Each wall is flat, endless, passes through zero and stands at right angles to its row. A trip goes straight from one point to another. Which walls does it cross, in order?

Walls:
(1): [13.9 20.8]
(2): [36.5 37.3]
(3): [ 28.6 -33.4]
(4): [23.7 24.8]
Trips:
[-18.3  -3.3] to [-2.8 -7.5] => 3
[-6.6 -2.3] to [-20.5   2.0] => none

Walls:
(1): [ -1.8   3.3  -3.4  -4.7 -10.9  27.1  11.2  24.1 -34.1  33.2  -6.0]
(2): [-0.8 -2.4  5.5  2.0 18.1 12.4 60.2 17.3  2.0  5.6  1.6]
(3): [-11.5  20.9  27.0  57.7   2.4  14.9 -20.2   3.9 -29.6  17.0 -30.7]
(4): [ 20.4 -23.1  -1.4  19.0 -26.9  25.0  16.9  -5.4  21.1   2.7  25.1]
(5): [-16.5  14.6  21.3  25.3   8.1   3.1  26.5  13.3  10.6   3.8  -8.0]
Trips:
[  4.9  18.0 -25.5  33.7  27.1  30.4  17.4  -9.5 -42.2  -6.5  -5.7] to [  2.4  -3.6  -9.9  21.7 -45.5  19.7  30.1  27.7  38.3  13.2  39.9] => 4, 3
[-18.2  -2.4 -18.7 -16.2  28.2  28.9  15.8  18.6   4.5 -14.6 -13.4] to [-20.5 -14.0 -12.1 -20.8  -9.9   7.0  -5.2   9.0  -7.2   2.2  -2.1] => 5, 2
[-10.0  22.6 -23.7  30.1  -1.3  -8.8  15.0  -3.5  -2.4  13.5   5.8] to [-26.8  -7.6   7.1  43.8 -11.6  -4.5  24.2 -16.0  27.3  38.1 -10.6] => none
[ 21.1  27.2   9.1  -6.2  33.1 -44.5 -11.1  26.7 -23.2  34.8 -15.0] to [-42.5  -9.4  25.6  15.5 -20.9  -4.2  27.0 -35.8 -12.6  -6.9  -6.7] => 2, 1, 4
[  6.4 -41.4  12.6  14.6  15.4 -18.5  11.6  -5.8   5.3 -10.1  10.4] to [ -1.7  -4.4  37.9 -35.6  25.4  39.1  -1.6   1.8 -21.1 -11.3  19.6] => 5, 1, 4
[  2.6 -17.9 -13.6  -6.0  11.0  31.3 -10.0   6.7   6.0   4.9  -8.5] to [ 19.4  19.3 -21.1  28.2 -18.7 -28.6   8.6  20.3 -12.0  -4.1 -37.4] => 3, 4, 5, 2
[ -4.1   7.7  16.8 -12.2   2.7  13.5  -7.3  40.3 -14.7  15.6  -8.4] to [  2.0   1.4 -11.5  -9.7 -43.6  -6.3  -3.4  -0.5 -34.1  19.8 -25.2] => 2, 5
[ 18.7  -7.0   6.3  -0.5  -7.8   7.5   8.2 -22.4  12.5  -4.7  20.6] to [  7.1  11.8 -16.3  -6.6   6.9   0.0  -8.1  -5.7  24.1  35.7  13.3] => 2, 1

Walls:
(1): [  5.7  15.1 -14.2 -15.8  -8.3  24.4  -9.5  -5.6  22.3  25.2  15.9 -41.3
  11.4   1.8  -0.9  21.6   1.9  19.5   2.0   4.7  -2.9  12.9 -38.7  18.8
 -21.8  15.1 -19.0  12.5  -5.5   9.7   1.3 -21.7  21.8 -15.7   6.1  13.6
 -21.6  30.4 -14.6  10.1   6.1 -10.3  12.9  29.7   7.8  -9.2  36.2  15.4]
(2): [  9.6 -12.9 -16.1   5.0 -12.0  24.8  -2.0  -3.6   2.0  26.1  -4.5   9.4
   9.6   0.4  -6.6   0.0  -2.0  46.1  -0.8  26.1   9.9  13.4  -6.4  12.1
 -10.8   4.2 -27.3  -0.2 -15.3  22.2 -66.1  11.7   2.7  48.6  12.4  -5.5
  -7.4   5.3  10.4  28.3  27.0 -15.9 -23.8 -11.0 -36.2 -11.4  -1.3 -26.2]
(3): [  2.0  13.8 -24.8  14.8  10.6  -6.8 -19.0  15.1 -46.3  -2.2   4.7   5.2
 -16.1 -29.1   4.7  11.1 -30.6  15.4 -10.3  -8.3 -22.3 -21.4  19.9  17.5
 -27.3  18.7  21.7  -0.6 -22.3  22.7  13.3  -4.0  -5.3  38.6  13.0  34.4
  30.3  23.9  41.0  -4.8  17.9  26.2   5.1  27.2  11.6  12.3  13.1   8.0]
(4): [-39.6   4.1  -9.2 -13.4  17.9  40.5   0.6  10.4 -36.6  -3.3   3.9  -6.6
 -16.9 -14.4  15.3  -9.8 -14.6  -1.3  21.7 -16.6   1.5 -16.4 -66.5  25.6
 -27.5  16.0  -6.4  -5.1   4.0   6.7 -22.7  11.0  -6.9  -6.4 -24.8   9.5
   8.4 -10.0   6.1   4.1  -9.4  21.5 -12.1 -36.8 -20.5  25.9  -6.1  -0.5]
(5): [ -6.2  15.4   7.6 -22.4 -16.4  19.9   1.3 -22.0  11.7  -2.1 -22.4  -1.6
  12.3 -31.9  12.0   1.1  -6.9 -14.0  33.2  -3.5   3.0  -1.5 -19.4  -3.9
 -48.1   1.6   5.4   6.1 -18.0  -6.0   0.8  31.7  -2.5 -26.7 -35.9   6.1
 -23.8  -5.7 -34.7   6.4   8.4   5.0 -15.7 -15.2  12.8 -35.8 -20.1  -7.7]
(6): [-12.2 -18.5   2.9   0.3 -12.9 -11.7   2.4 -11.3  56.8 -16.0  11.3  44.9
 -19.9 -23.2  16.4 -28.5  -4.1 -29.1   8.2   9.2 -24.2  23.6  17.3  33.3
   2.9  12.1  40.4 -17.7 -10.4  10.9 -12.3   7.4   9.8  11.6   9.7  14.3
  19.5  23.9  -9.2  36.9  -9.0  12.9  -1.9   3.5  27.2   8.7  24.3  13.7]
Trips:
[-13.3  10.4 -10.6 -10.5  -4.6   9.1 -36.0 -20.3 -10.8 -24.3  10.8   2.5
  19.6  24.0  -4.7 -21.9  31.3  15.2  -6.0  16.7  25.3   0.7   5.4 -17.7
  -8.0 -51.1  -6.0 -34.4  31.4 -11.4  -9.0 -13.1 -18.0  -1.5  -4.9  -9.8
  14.4  28.1 -12.6  11.5 -23.6 -20.5 -22.0  -6.3 -20.8  -4.6  -5.4   8.7] to [ 11.4  -7.8  -6.7   4.8  -4.8   7.1 -23.1  12.1  19.5   1.3  -7.6 -11.6
 -34.9  18.0 -37.8  10.3  -4.6  -1.6  -3.2  31.7  33.8   1.1  -4.6 -21.7
   4.0  -1.2  23.4 -23.3  17.1 -29.8  -0.5  17.3 -46.0  -0.7  15.8  14.9
 -32.2 -24.0  -3.4  43.4   0.5 -14.4  34.7  -3.3   6.6  -4.3 -29.6 -33.4] => 5
[ -9.9  12.1  18.2 -31.2 -21.2   5.5  -6.1  29.6 -26.6  10.7 -40.1 -49.0
  -0.5 -14.5   9.4  38.3  -7.4   0.3   2.4  17.7 -20.1  13.0   8.9  -5.2
  20.4  12.8 -16.4  17.0 -30.5 -27.9   9.9  27.4   9.9 -30.6 -59.2 -21.4
 -18.0   7.1   6.0 -14.0   1.6 -12.0  -4.5 -21.7  10.9  11.8  20.9  36.0] to [ 32.2  -4.3 -21.2   2.0   0.1  26.1 -18.8 -31.0  22.4  28.0 -30.7   9.7
   0.9 -14.8  20.8  -2.9  56.6  49.0   3.6 -30.9  26.6  -8.3   8.2  12.0
 -10.0   2.1  14.6  -0.2  -0.3  33.0   5.9  12.7  17.6 -13.4  -0.1   0.5
   4.7 -13.6 -17.5  29.4  -9.7   7.8   1.5   8.6  19.6   7.4 -16.0  -7.4] => 2, 4, 6
[-29.9  34.2  -1.6 -10.0  -4.4  22.8 -17.8 -13.5 -33.5   0.4  45.0  -1.2
 -21.1 -20.2  26.1   2.9 -27.9   8.1  29.1  32.3  -7.2 -11.1 -17.2 -14.3
  55.2  18.4  18.1 -43.1   0.0  22.9  -3.1  18.1   0.1   6.2  30.7   7.1
 -21.6 -13.2  -5.7 -28.0   7.3 -14.6  -3.1 -11.7  11.2 -22.3   1.0 -14.9] to [ -7.4 -11.2   3.6 -25.9  31.8  17.5  18.6   6.7 -33.1  -9.3  -9.8  -6.4
 -13.9   5.4 -24.8 -11.1  -9.6  22.2  -1.3 -12.2   4.7 -10.2   5.4 -23.4
  -9.8  -1.8   5.1 -25.0  14.8 -15.4 -20.6  -9.7  -0.1  -6.4  -6.0   8.0
 -12.4  -1.8  -3.8 -16.7  -3.1 -15.9 -17.3  -1.2 -25.1  22.7 -19.8  -6.8] => 5, 3
